Each row is a point. Examples show where two turns around zero, p and q, send a point. Where does a point land after both, in the order given? Backwards means that the second turn is done in reverse. Each puzzle has new turns, and all numbers are rounded.
In the rows, zero is written as 128.

Turn p:
[132 143] -> [138 139]
[165 133] -> [163 115]
[ 87 108] -> [ 82 129]
Turn q:
[ 87 170] -> [ 70 134]
[106 129] -> [110 115]
[158 117] -> [158 139]
[148 105] -> [158 123]
[140 119] -> [143 129]
Where do these land?
q, then p: [170 141] -> [166 149]
p, then q: [113 140] -> [111 137]
q, then p: [101 103] -> [107  98]

Turn p:
[149 152  98] -> [125 154  93]
[111 101 116] -> [102 106 132]
[136 105  97] -> [106 110 101]
[145 143 151] -> [159 136 131]
[ 98 139 178] -> [147 134 184]
Turn q:
[ 90 143 124] -> [123 167 116]
[123 117 129] -> [117 126 124]
[176  98 133] -> [127  72 140]
[142 165 106] -> [172 136 124]
[129 104 174] -> [ 90 118 162]
[108 140 102] -> [139 148 101]
Where do these land?
q, then p backwards: [123 146 159] -> [101 146 144]
q, then p backwards: [149 156 137] -> [128 135 163]
p, then q: [103  77 104] -> [ 74 139 101]
q, then p: [157 114 140] -> [132  96 140]
p, then q backwards: [108 147  99] -> [ 91 120 141]

Turn p:
[161 107 181 125] -> [122 152 177  92]
[129  98  98 144] -> [166 110 133 145]
[108 160  94 114] -> [121 125  79 146]
[101 128 127 102] -> [121 110 103 107]
[135 111 136 174] -> [133 117 170 153]
[134 163 133 108] -> [105 153 105 123]
Turn q:
[142 112 112 182] -> [138  90 115 172]
[113 145  98 119] -> [118 125  97 107]
[129 100 100 141] -> [155 100 113 130]
[115 133 176 106] -> [111 150 172 114]
[121 142 181 108] -> [105 158 172 121]
[147 136 101 112] -> [142 145  98 124]
Where do these land?
q, then p backwards: [121 112 149 146] -> [122 114 137 156]
p, then q: [154 113 120  94] -> [132 168 106 128]
q, then p backwards: [155 123 135 147] -> [137 133 107 153]
p, then q: [139 141 144 110] -> [111 139 120 109]
q, then p backwards: [132 130  63 124] -> [104 132  87  83]
q, then p: [ 68 150 156 147] -> [112  71 127  86]

Turn p:
[124 126 198 150 128 160] -> [118 145 155 164 127 191]
[135 134  72 138 154 128] -> [146  98  97  98 153 111]
[111 114 121 135 109 113] -> [104 124 115 138 117 114]
[177 143 136 120 162 117] -> [189 127 135 120 118 136]
[166 109 135 144 149 117] -> [160 106 120 129 101 148]
[ 84 104 106  83 115 105] -> [ 91 114 152 125 124  69]
[ 98 172 107 130 107 130] -> [112 161 108 129 166 105]
[129 122 148 125 101 154] -> [104 149 140 121 118 151]
Turn q:
[134 135 120 131 171 155] -> [121 148 138 105 159 155]
[141  81 147  92 159 124] -> [157  95 158  82 134 131]
[107  95 126 124 108 156] -> [106  93 111 113 112 144]
[130  97 146  91 106 143] -> [147  96 113  98 100 133]
[104 156 127 155  95  87] -> [112 140 132 182 102  99]
[163 148  89 163 115 138] -> [120 143  87 154 171 119]
[149 152 136 161 153 101] -> [143 151 153 163 158 125]
[114 131 107  92 116  92] -> [125 134 133 112 105  78]
[111 155 155 143 129 157] -> [121 149 127 142 111 171]
Where do these land?
p, then q: [ 87 134 128 121 111 139] -> [105 142 163 133 116 134]
p, then q: [141 118 111 116 146 169] -> [146 121 132  83 117 142]
p, then q backwards: [149 121 154  89 125  92] -> [113 145 158 105 122  83]
p, then q: [195 115 147 172 129 150] -> [128 124  50 102 138 151]
p, then q backwards: [118 185 121 127 157 125] -> [184 141 117 140 149 113]
p, then q: [ 66  92 105 116 131 123] -> [ 98  92 184 131 108 118]
p, then q: [145 127 118 151  91 103] -> [103 139  96 138 126  95]
q, then p: [124 133 140 132 133 123] -> [128 136 127 133 127 140]

Turn p:
[121 121 115 142 136 182] -> [ 96 138 100 112 106 156]
[154 135 118 151 137 153] -> [125 112 100 134  99 142]
[110 148 164 119 110 110] -> [154 123 155 114 158 141]
[109 120 161 130 138  95] -> [124 112 168 138 156 128]
[170 102 114  61 124  81] -> [146 130 108 144 167  46]
[111 122 134 145 104 112] -> [134 127 161 112 119 125]
[120 148  90 148 148 163] -> [116 155 104 144  92 159]
Turn q:
[123 165 111 151 105 134] -> [114 144 152 165 121 146]
[153 113 127 119 153  94] -> [138 126  89 130 133  96]
[135 147 122 123  80 100] -> [145 159 136 152  88 127]
[140 140 130 106 152 170] -> [119 110 106 117 145 171]
[ 88 133 142 122 167 158] -> [ 95 128 135  90 165 146]
[136 153 155 143 123 124] -> [147 152 135 143 148 137]
[120  44 108 132 115 115] -> [138  78 143  99  95  73]
Where do these land?
q, then p backwards: [ 97 145 108 170 170 170] -> [ 96  90 178 122 172 126]
p, then q: [139 116 152 121 135 124] -> [122 115 121 112 136 108]
p, then q: [145 137 164 120 144 101] -> [138  97 118 123 157 101]
q, then p backwards: [135 100 128 131 118 115] -> [149 123 123 133 109 112]
p, then q: [163 103 149  91 146 128] -> [ 94 113 109 122 132  81]
p, then q: [157 163 126 138  91 107] -> [173 109 101 152 110 128]
p, then q: [ 89  98  80 101 128 130] -> [101 195 133 140 132 136]
p, then q backwards: [ 99 162 118 151  91 149] -> [113 137 157  90  87 142]

Turn p:
[121 155 133 134 129 103  86  90] -> [124 148 110 154 109 110  93  91]
[162 117 101 143 135 157 141 120] -> [154 108 126 111 153 156 140 107]
[120 128 118 105 100 104 121 103] -> [121 169 103 125 116 136 116 128]
[133 150 147 120 134  70 117 116] -> [127 170 129 152 138  92  99 127]
[143 111 112 151 134 148 168  87] -> [144 122 100 128 159 145 172 101]
[ 83 117 155 118 151 157 128 184] -> [ 88  88 170 120 102 112 148 161]
[116 112 181  96 142 141  97 175] -> [120 120 185 109  81  93 130 152]
[146 109  92 168 113 110 132 104] -> [149 121  75 115 160 131 117 115]
[111 135 118  94 145 156 142 184] -> [ 95 109 179 115 127 155 133 160]
[144 146 122 151  96 135 148 118] -> [157 124 103 151 135 151 132 138]
Turn q:
[120 104 136 112  86 153 135 153] -> [ 95 130  98  99 100 121 132 145]
[136 135 110 157 186 100 153 135] -> [154 119 141 162 174 113 165 109]
[135 113 145 109 153 113 139 113] -> [141 115 134 136 139  93 110 132]
[115 137 166 143 112 144 126 143] -> [ 94 165 128 117 132 126 121 128]
[114 160 101 129 167 115 156  86] -> [172 108 137 130 161 133 121  77]
[107 126 106 135 174 110  85  61] -> [153  94 146 186 141 156  78  98]
[140 130 121 153 139 121 117  83] -> [133 111 167 149 125 139 116 104]
[128 131 141 117  84  97 125 165] -> [135 171 109 122  89 116 144 149]
[106 104 130 107  79 159 104 175] -> [ 87 141  76 109  95 145 128 166]
[144 108 129 138  80 157 133 142] -> [ 89 125 129  99  93 132 147 140]
[162 159 122 108 147 139 136 151] -> [153 129 139 100 157 134 145 158]
Where do these land?
p, then q: [118 170 101 114 124 119 150 135] -> [ 96 138 123 135 164 157 129 122]
p, then q: [118 122 117 101 141  94 154 129] -> [148 151 109 129 167 134 122 118]
q, then p: [173  79 129 164 115 136  54 139] -> [125  61 110 139  91 107 148 194]
p, then q: [169 116 142 161 155 128 155 105] -> [153  98 169 139 149  93 140 120]
q, then p: [102 150 138 123 102 110 142 106] -> [143 158 117 144 113 146 110 103]
p, then q backwards: [ 84 144 117 133 124 121 161 155] -> [135  95 132 140 144 156  98 159]
q, then p backwards: [ 93 137 140  98 117 129 166 149] -> [130  85 117 139 116  95 118  98]
q, then p: [165 125 155 134 137 143  73 137] -> [122  83 158 140  99 104 122 161]
q, then p: [167  93 119 130 110 165  94 124] -> [114 103 127 101  89 118 149 174]
p, then q backwards: [ 90 144 122 123 155 135 131 101] -> [104 106 131 173 123 138 132 126]
